Each row is a point. The points of each table are mixes of a few directions, plus a little noise. Count the directions of each table, and those that both share. Where both have some left over, give the other angles between the two spaces (their principal angles), to ten degrees, smallest first.

First, 5 rows:
[[-4.64  2.50  2.64]
 [-0.15  1.25  0.18]
 [ 0.64 -3.46 -0.62]
 [ 2.54  0.17 -1.33]
 [ 1.59 -0.47 -0.87]]
Second, 6 rows:
[[ 1.14 -0.48 -0.63]
 [-0.92  0.40  0.50]
 [-1.35  0.56  0.75]
 [ 3.31 -1.40 -1.86]
 [-5.07  2.13  2.84]
 [ 2.90 -1.22 -1.63]]
Directions: first 2, second 1, shared 1

First, 7 rows:
[[-1.95 -1.59  2.32  0.93  1.31  4.50  1.69  2.25]
 [ 0.43 -0.30 -1.22  0.46 -0.55 -4.07 -1.25 -1.55]
 [-0.27 -2.00 -0.21 -3.20 -4.38  1.60  2.64  0.82]
 [ 0.56 -1.44  0.23  0.94 -0.64 -5.64  0.73 -2.12]
 [ 2.94  1.60 -0.45 -0.53 -0.36 -0.99  1.24  0.47]
 [ 0.04  1.79 -2.25  1.15  1.80  0.62 -3.94  0.71]
 [-1.75  1.94  1.60  0.24  2.82  3.95 -1.12 -0.57]]
Second:
[[-0.38  1.14  0.37 -2.24 -1.15  0.11  0.22 -2.29]
 [-1.05 -1.43  1.59 -2.30 -2.29  3.05  3.03  0.49]
 [ 0.95 -1.73 -1.08  4.64  2.69 -1.01 -1.17  4.11]
 [-0.27  2.39  0.09 -2.87 -1.11 -0.86 -0.67 -4.00]
 [-0.48  0.52  0.59 -2.05 -1.28  0.71  0.78 -1.54]
 [-0.19 -2.69  0.61  1.58  0.03  1.98  1.85  3.70]
 [ 1.14  0.15 -1.54  3.71  2.78 -2.50 -2.56  1.60]
 [ 0.07 -2.00  0.16  1.91  0.56  1.00  0.88  3.10]
 [ 0.21  3.61 -0.69 -2.39 -0.25 -2.50 -2.30 -5.15]]
Directions: first 5, second 2, shared 2

First:
[[ 0.42 -3.88 -1.65  1.25 -1.91  2.73  2.08  1.68  0.46 -0.24  1.85  0.22]
 [ 0.15  0.89  0.41  1.47  0.17 -2.21 -0.82 -1.05 -2.90  1.43 -1.12  0.42]
 [ 2.25  0.56 -2.20  0.05  1.36  1.24 -1.54  0.41  1.30  0.81  0.91  0.74]
 [ 0.31 -2.97 -2.60 -0.45 -1.54  1.98  1.99  1.45  1.25 -1.05  1.49 -3.42]
 [ 1.11  0.44 -0.91  2.16 -0.03 -2.02 -0.87 -1.65 -2.54  1.74 -0.74 -0.57]
 [-1.47  0.87  1.00 -0.48 -0.29 -2.60  0.27 -0.40 -2.56 -0.04 -1.52 -2.25]
 [-2.73 -0.76  3.83 -2.09 -1.14  2.58  2.24 -0.49  5.34 -3.36  0.68  1.66]
 [-0.75  2.51 -0.10 -3.38  1.30 -1.26 -0.68 -0.12  1.47 -1.44 -0.93 -4.03]
 [-0.17  1.04  3.51  1.40  0.37  1.05 -0.69 -2.40  2.74 -0.05  0.10  6.07]
 [ 3.85 -2.27 -5.77  1.57  0.33  2.25 -0.77  2.21 -0.63  1.93  2.14 -0.94]
 [-2.96  3.55  4.48 -1.49  1.37 -3.74 -1.21  0.36 -3.93  0.27 -2.87  2.10]]
Second, 10 rows:
[[ 1.92 -1.61 -3.32  0.67 -0.92  1.27  0.68 -1.49  2.76 -0.40  1.34 -3.92]
 [-1.46  3.23  1.71 -2.89  1.78 -1.92 -1.25  0.64 -0.61 -0.63 -1.58 -0.73]
 [-2.10 -2.99  1.93  0.98 -2.67  0.87  2.91  0.03 -0.08 -1.17  0.40  0.62]
 [ 1.85  1.06 -0.65  3.19  0.15 -2.15 -1.50 -3.49 -1.56  2.14 -0.75  0.25]
 [-0.93 -0.10 -0.79  0.16 -1.24 -3.34  0.93 -1.22 -3.15  0.09 -1.52 -5.67]
 [ 0.01 -0.31  1.89  1.31  0.68  1.46 -0.82  2.12 -1.52  1.31  0.42  7.26]
 [ 0.32  3.26  0.41 -3.01  2.51  0.32 -1.98 -0.05  3.25 -0.96 -0.19  0.25]
 [ 1.57 -0.99 -0.49 -0.66  1.06  5.12 -0.45  2.01  5.03 -0.70  2.60  5.13]
 [ 0.23 -2.73 -0.98  2.37 -2.09  0.16  1.62 -0.77 -1.07  0.44  0.52 -1.03]
 [-1.55  1.16  0.28 -2.17  0.71 -1.88 -0.21  2.31 -3.06 -0.11 -1.25 -2.01]]
Directions: first 5, second 5, shared 5

First:
[[-0.86 -3.25 -1.31  3.24  1.08 -0.99 -1.58  0.90  0.04 -2.27 -2.72  5.35
   0.22  1.70  2.53  0.95 -2.47  0.10]
 [-2.55 -2.56  1.28  3.64  0.59 -1.05 -1.13  0.89 -0.13 -2.29 -1.67  4.75
   0.48 -0.75 -0.54 -3.38 -3.08  1.47]
 [ 1.46  0.99 -1.07 -1.66 -0.18  0.48  0.40 -0.41  0.09  1.02  0.51 -1.97
  -0.27  0.79  0.84  2.33  1.48 -0.90]
 [-2.35 -1.39  1.88  2.48  0.21 -0.71 -0.57  0.60 -0.15 -1.48 -0.66  2.86
   0.44 -1.50 -1.62 -3.94 -2.21  1.51]
 [ 2.51  0.86 -2.45 -2.11  0.00  0.61  0.27 -0.48  0.19  1.22  0.12 -2.04
  -0.48  2.11  2.39  4.72  1.97 -1.69]
 [ 0.93  1.78  0.16 -2.08 -0.53  0.59  0.83 -0.54  0.01  1.38  1.37 -3.09
  -0.22 -0.39 -0.74  0.52  1.66 -0.40]
 [ 0.10  1.40  0.94 -1.25 -0.51  0.37  0.70 -0.39 -0.03  0.92  1.27 -2.25
  -0.05 -1.05 -1.49 -1.06  0.89  0.18]
 [ 3.81  5.19 -0.91 -6.58 -1.41  1.92  2.37 -1.69  0.14  4.35  3.68 -9.26
  -0.79  0.01 -0.75  3.88  5.41 -1.94]
 [-0.85  0.08  1.12  0.38 -0.14 -0.12  0.10  0.06 -0.10 -0.17  0.33  0.06
   0.15 -1.03 -1.26 -1.91 -0.43  0.62]
 [-2.20 -3.14  0.40  3.90  0.86 -1.14 -1.44  1.03 -0.08 -2.56 -2.28  5.56
   0.48  0.13  0.59 -2.09 -3.20  1.10]]
Second:
[[-4.23  0.61 -0.70 -0.58 -1.14  4.06 -0.82 -1.44 -1.89 -2.26  2.10 -0.38
   0.76 -2.28 -0.82  1.95 -0.49  2.67]
 [-1.48  2.21  2.24  0.06 -0.89 -0.97  0.97 -3.47  0.52  0.13  1.59  1.02
   0.61  1.28 -0.64  0.02  0.04  0.02]
 [ 0.90  0.80  1.91  0.14  0.23 -4.63 -0.70 -3.36 -0.87  2.84 -1.69  0.04
   1.99  3.72  1.92 -1.06  1.58 -1.99]
 [ 0.32 -6.50 -5.01  1.21  1.66 -3.59 -1.92  2.30  0.42 -2.30 -2.02  1.30
  -3.78  0.23  1.75 -1.01 -1.06 -2.75]
 [ 0.77 -1.20 -0.92 -1.39 -1.66  4.50  1.17  4.43  1.38 -1.05  2.42 -3.45
   0.39 -4.43 -0.29  2.46  2.42  0.63]
 [ 0.89  3.67  0.89  0.85 -0.78  3.92  2.71  2.80  3.01 -0.52 -0.18  0.19
  -1.96 -0.46 -3.38 -0.76  0.37  1.91]
 [-1.46  0.70  1.31  0.05  0.37 -1.02  0.80 -2.92  0.40 -1.24  2.43  2.82
  -0.78  0.06 -1.12 -0.32 -3.34  0.22]
 [ 2.37 -3.34 -0.41 -0.93  0.76 -2.65 -0.39  1.06  0.06  0.67  0.77 -0.67
   0.56 -0.98  2.00  0.37 -0.36 -2.34]
 [ 1.29  1.94  1.86 -0.83 -1.70  0.97  0.67  0.52  0.31  2.31 -0.17 -3.26
   2.70  0.21  0.73  1.03  4.38 -0.25]
 [ 0.54  1.04 -1.18  1.32  3.15 -0.54 -2.57 -0.01 -3.20  1.32 -5.28  2.40
  -0.51  2.81 -0.15 -2.73 -3.53  1.76]]
Directions: first 2, second 6, shared 0; angles 40, 60

First, 11 rows:
[[ 0.78 -0.66  0.19  1.64  1.58  0.43 -0.52  0.83  1.17  1.86 -1.66 -2.68
   0.45 -0.89  1.41  0.51 -0.50 -1.19 -0.49 -0.68  2.32 -0.20 -1.34  0.69
   1.41 -2.10 -0.14 -1.66 -2.80 -0.13  1.08 -2.20]
 [ 1.73  0.35 -0.10  0.16 -1.06 -0.22  1.35 -0.16  0.95 -0.14 -3.04 -1.14
   0.74 -0.91  0.59 -0.33  0.32  0.35  0.88  0.44 -0.28  1.27 -1.12  3.37
   0.57 -1.73 -1.98 -0.38 -1.34  1.16 -1.48  0.99]
 [ 0.92  0.01  0.00  0.40 -0.17  0.12  0.39  0.00  0.64  0.35 -1.47 -1.08
   0.42 -0.51  0.56 -0.02  0.09 -0.17  0.36  0.00  0.32  0.47 -0.79  1.41
   0.49 -1.07 -0.91 -0.58 -1.13  0.45 -0.41 -0.10]
 [-1.41  0.59 -0.13 -1.34 -0.76 -0.91  0.45 -0.05 -1.37 -1.64  1.83  3.09
  -0.72  0.78 -1.52 -0.21 -0.04  1.32 -0.16  0.64 -1.67  0.05  1.67 -0.86
  -1.30  1.95  0.94  2.10  2.90 -0.09 -0.32  2.11]
 [ 0.72  0.54 -0.09  0.45 -0.06 -1.88  2.18  1.62  0.47 -0.33 -3.60  0.40
   0.24 -1.38  0.02  0.33 -0.77  1.39 -0.27  0.89  0.55  1.75 -0.30  4.55
   0.59 -2.46 -0.74  1.32 -0.82  1.18 -0.47  2.19]
 [-3.73 -0.72  0.14 -1.28  1.10  1.75 -3.79 -1.49 -2.43 -0.20  8.60  2.62
  -1.59  3.02 -1.54 -0.03  0.35 -1.23 -0.95 -1.21 -1.04 -3.49  2.60 -9.49
  -1.97  5.71  3.90  0.15  4.00 -2.81  2.30 -2.64]
 [ 1.80  0.43 -0.17 -0.67 -2.13  0.71  0.82 -1.57  0.69 -0.64 -1.56 -0.89
   0.79 -0.14  0.41 -0.82  1.15  0.03  1.63  0.34 -1.55  0.90 -0.95  1.81
  -0.10 -0.25 -2.42 -0.77 -0.42  0.98 -2.23  0.87]
 [ 1.30  0.84 -0.21 -0.63 -1.88 -0.95  2.12 -0.20  0.36 -1.28 -2.79  0.55
   0.50 -0.72 -0.20 -0.49  0.38  1.34  1.01  1.00 -1.39  1.77 -0.36  3.87
  -0.11 -1.07 -1.99  0.95  0.13  1.45 -2.08  2.73]
 [-1.94 -0.18 -0.08 -2.10 -1.18  2.33 -2.79 -3.02 -1.82 -1.08  7.02  2.00
  -0.78  2.90 -1.30 -0.92  1.49 -0.94  0.74 -0.75 -2.83 -2.45  1.81 -7.56
  -2.13  5.61  1.44 -0.39  3.83 -1.76 -0.11 -1.40]
 [-1.78 -1.49  0.52  2.91  5.05 -0.40 -2.03  3.20  0.35  3.21  0.55 -1.90
  -0.69 -0.76  1.04  1.83 -2.25 -1.65 -3.02 -1.38  5.08 -1.72 -0.18 -2.14
   1.78 -2.06  3.51 -0.95 -2.73 -1.70  4.72 -4.11]
 [ 1.54  0.40 -0.06  0.50 -0.51 -0.99  1.83  0.81  0.98 -0.08 -3.84 -0.86
   0.66 -1.37  0.55  0.02 -0.24  0.73  0.33  0.65  0.42  1.63 -0.99  4.41
   0.81 -2.58 -1.63  0.19 -1.59  1.32 -1.00  1.49]]
Second (9 x 32):
[[ 3.26  1.56 -2.52  0.30  0.14 -0.64 -1.41 -1.80 -1.47  2.72  0.83  3.99
  -1.07  0.20 -0.12  0.31 -0.97  0.39  0.68  3.34 -1.63  0.81  1.43  0.42
   1.12  1.69 -3.13 -0.61 -1.23  1.53  2.78 -0.13]
 [ 2.41  2.96 -1.13 -0.88 -0.49  1.97  3.58 -0.29 -3.28 -0.41  0.95  2.15
  -0.24  1.10 -1.16  0.63  1.83 -0.12 -3.18 -1.09  0.64 -1.44 -1.04 -1.07
   0.68  1.02  6.41  0.99  2.88 -2.28 -0.49 -0.24]
 [-2.63 -2.68  3.09  3.55  0.21 -2.44 -4.51 -0.16  2.49 -0.10 -0.34 -2.07
   0.03  0.06  1.98  0.17 -4.65 -1.03  2.89 -0.16  0.48  0.55  0.09  2.55
   0.18 -0.85 -8.21 -1.19 -3.37  2.57 -0.18  0.01]
 [ 0.71  2.40 -0.56 -0.38  0.05  0.30  1.91 -0.71 -3.88 -0.35  1.17  2.06
   0.88  1.30  0.90  0.46  0.78 -0.02 -2.98 -1.14 -0.61  0.88 -0.48 -1.80
   0.09  0.16  4.28  1.13  1.65 -1.59  1.77 -0.77]
 [ 1.78  0.27 -2.03 -1.52  0.28 -0.64  2.28 -1.13 -1.93 -0.15 -0.09  1.67
   1.28 -0.59 -3.20  1.64  1.77  0.78 -0.15  0.48 -1.21 -0.86  1.95 -2.03
  -3.05  3.45  5.03  0.81  2.34  0.64 -0.13  0.23]
 [-3.42 -2.04  1.72  0.69 -1.48 -0.40 -1.47  1.80  4.51 -1.79 -1.46 -4.51
   0.72  0.37  0.02 -1.02 -0.20  0.30  1.23 -0.91  1.36 -0.50 -1.20  2.08
  -0.82 -0.25 -4.02 -1.47 -1.55  1.97 -4.62  2.02]
 [-1.31  1.41 -0.81 -1.57  0.13  0.39 -0.80  0.53 -0.76  1.01  0.54  0.52
   0.08  0.49  3.96 -2.33  1.49  0.76 -1.84  0.71 -1.55  3.95 -0.79 -1.31
   1.88 -3.35 -1.40  0.08 -1.30 -1.31  3.62 -0.57]
 [-1.21 -0.62  1.20 -0.33 -0.27  1.82 -0.17  1.84  2.79 -0.32 -0.59 -2.35
  -1.44 -0.47  1.15 -1.71  0.59 -0.34  0.22 -0.66  1.66 -0.43 -1.78  1.27
   2.17 -3.03 -1.27 -0.53 -0.72 -1.48 -1.51  0.18]
 [ 0.37 -3.28  1.15  0.09  1.43 -0.54  0.69 -0.07  1.50 -0.61 -1.07 -1.21
  -0.30 -2.62 -3.42  1.79 -0.65 -0.64  3.16 -0.62  0.90 -2.81  1.76 -0.17
  -2.20  1.18  2.37  0.69  1.28  0.06 -1.29 -0.66]]
Directions: first 3, second 6, shared 0; angles 50, 50, 90

First (8 x 32):
[[-0.68  0.28  0.10  0.14 -0.70 -0.27  0.16 -0.37 -0.36  0.29 -0.72  0.41
   0.56 -0.08 -0.13 -0.27 -0.57  0.13 -0.78 -0.70 -0.20  0.08 -0.15  0.19
   0.46 -0.49 -0.40 -0.19  0.34 -0.10  0.15 -0.59]
 [-3.13  1.30  0.46  0.71 -3.09 -1.24  0.74 -1.77 -1.65  1.44 -3.28  1.88
   2.53 -0.40 -0.58 -1.18 -2.54  0.55 -3.62 -3.17 -0.93  0.39 -0.70  0.85
   2.04 -2.27 -1.86 -0.81  1.54 -0.42  0.70 -2.63]
 [-1.39  0.56  0.20  0.30 -1.35 -0.55  0.33 -0.75 -0.71  0.63 -1.42  0.82
   1.11 -0.18 -0.26 -0.52 -1.09  0.25 -1.58 -1.39 -0.42  0.17 -0.31  0.37
   0.89 -0.98 -0.81 -0.36  0.67 -0.18  0.31 -1.16]
 [ 6.84 -2.80 -1.01 -1.51  6.75  2.73 -1.60  3.83  3.60 -3.15  7.15 -4.10
  -5.52  0.89  1.28  2.59  5.56 -1.18  7.92  6.93  2.03 -0.88  1.52 -1.83
  -4.47  4.97  4.06  1.78 -3.33  0.94 -1.55  5.75]
 [ 1.83 -0.75 -0.28 -0.40  1.81  0.72 -0.44  1.04  0.97 -0.86  1.92 -1.08
  -1.47  0.24  0.35  0.70  1.48 -0.33  2.12  1.86  0.55 -0.22  0.42 -0.50
  -1.20  1.32  1.08  0.47 -0.90  0.24 -0.43  1.55]
 [-5.35  2.19  0.79  1.18 -5.29 -2.13  1.26 -3.01 -2.82  2.45 -5.59  3.21
   4.32 -0.68 -0.99 -2.02 -4.35  0.93 -6.20 -5.41 -1.60  0.68 -1.21  1.43
   3.50 -3.88 -3.19 -1.39  2.61 -0.73  1.23 -4.52]
 [ 1.25 -0.51 -0.20 -0.29  1.23  0.50 -0.28  0.71  0.66 -0.57  1.32 -0.75
  -1.03  0.14  0.23  0.48  1.02 -0.21  1.45  1.27  0.36 -0.17  0.29 -0.34
  -0.82  0.92  0.75  0.33 -0.63  0.17 -0.29  1.06]
 [ 0.62 -0.25 -0.08 -0.14  0.59  0.23 -0.14  0.36  0.32 -0.28  0.65 -0.36
  -0.51  0.09  0.11  0.24  0.50 -0.12  0.71  0.63  0.19 -0.08  0.14 -0.17
  -0.40  0.45  0.36  0.14 -0.30  0.08 -0.15  0.52]]
Second (11 x 32):
[[ 0.44  0.53 -1.71  1.50  1.17  2.60 -1.05  0.78  0.52  0.31  1.24 -1.44
  -1.46 -0.88 -1.03 -1.15 -1.16  0.68  1.01  0.25 -0.11 -2.18 -0.67 -0.43
  -1.82  0.81 -0.44  1.28  0.77 -0.68  0.68  0.30]
 [ 2.24 -1.13 -2.48  0.36  4.92 -0.13  2.28  0.73  4.56 -3.41  3.01 -2.05
  -0.03  1.81  2.17  3.62  3.81  1.23  0.99  2.73  2.60  2.85  0.92 -5.23
  -2.02  4.73  2.42 -1.79 -2.15  0.62 -2.40  3.42]
 [-0.32 -2.30  1.13  0.47 -1.66  0.49 -0.77 -0.94 -2.25  3.72 -1.35  1.22
  -0.08 -0.95 -2.63 -1.36 -0.20  0.55 -0.97 -0.94 -0.20  0.27 -0.60  1.08
   1.47 -2.07  0.21  2.23  0.42 -0.59  0.89 -1.61]
 [-3.95  2.69 -1.79  2.92 -2.48  0.99  0.54 -1.67 -1.03  1.58 -3.09  0.86
   2.44 -1.34 -1.50 -2.38 -4.62  1.88 -4.40 -4.21 -1.07 -1.31 -1.66 -0.26
   0.67 -1.55 -3.05 -0.42  2.95 -1.36  1.41 -3.05]
 [-0.57 -2.23  1.35 -0.93 -0.66 -3.69  3.26 -2.19 -0.08  0.33 -2.29  2.42
   3.51  1.53  0.50  2.72  2.92  0.95 -3.52 -0.83  1.51  5.56  0.56 -2.18
   3.03 -0.19  1.42 -1.96 -1.22  0.59 -1.54 -0.40]
 [ 0.94 -0.20  1.72 -2.51  0.21 -2.48  0.27  0.58  0.63 -2.04  0.65  0.25
  -0.16  1.42  2.38  1.70  2.04 -1.82  1.62  1.64  0.07  1.27  1.36  0.74
   0.49  0.30  1.06 -1.39 -1.74  1.27 -1.14  1.19]
 [-2.35 -1.56 -0.86  2.01 -1.15  1.54 -2.18 -0.40  0.16  3.81 -0.42 -0.40
  -1.41 -0.87 -1.92 -2.39 -2.20  0.69 -0.37 -1.04 -0.58 -1.80 -0.61  0.03
  -0.14 -1.38 -0.44  2.63  0.29 -0.67  0.74 -2.10]
 [ 1.98  2.63 -1.19  1.24  0.70  3.64 -0.33  0.90 -2.02 -0.68  0.65 -0.79
  -0.51 -1.98 -1.94 -1.62 -1.85  0.76  0.67 -0.51 -0.59 -3.04 -1.47  1.32
  -1.75  0.34 -1.53  0.88  2.64 -1.25  1.98  0.58]
 [ 3.29 -2.92  5.65 -5.59 -1.18 -5.35  1.72 -0.39 -2.61 -1.14 -0.82  3.02
   1.20  1.96  1.74  3.56  5.87 -2.75  1.21  2.31  0.69  5.10  2.02  2.65
   3.66 -1.48  2.92 -1.55 -2.85  1.94 -1.45  1.46]
 [-1.93  4.99 -1.04 -0.58 -0.14 -1.42  0.43  0.85  2.17 -4.70  0.19 -1.00
   0.80  0.94  3.99  0.34 -2.46 -1.43  0.19 -0.48 -1.19 -1.84  0.59  0.30
  -1.24  1.00 -2.13 -3.54  0.45  0.75 -0.52  0.46]
 [ 0.30 -0.39 -0.85  1.15  0.31  3.68 -4.06  1.82 -0.10  2.21  2.16 -2.11
  -4.23 -1.58 -1.73 -3.06 -2.23 -0.70  3.59  1.06 -1.20 -4.95 -0.44  2.00
  -2.38 -0.59 -0.44  3.68  0.42 -0.62  1.41 -0.32]]
Directions: first 1, second 5, shared 1
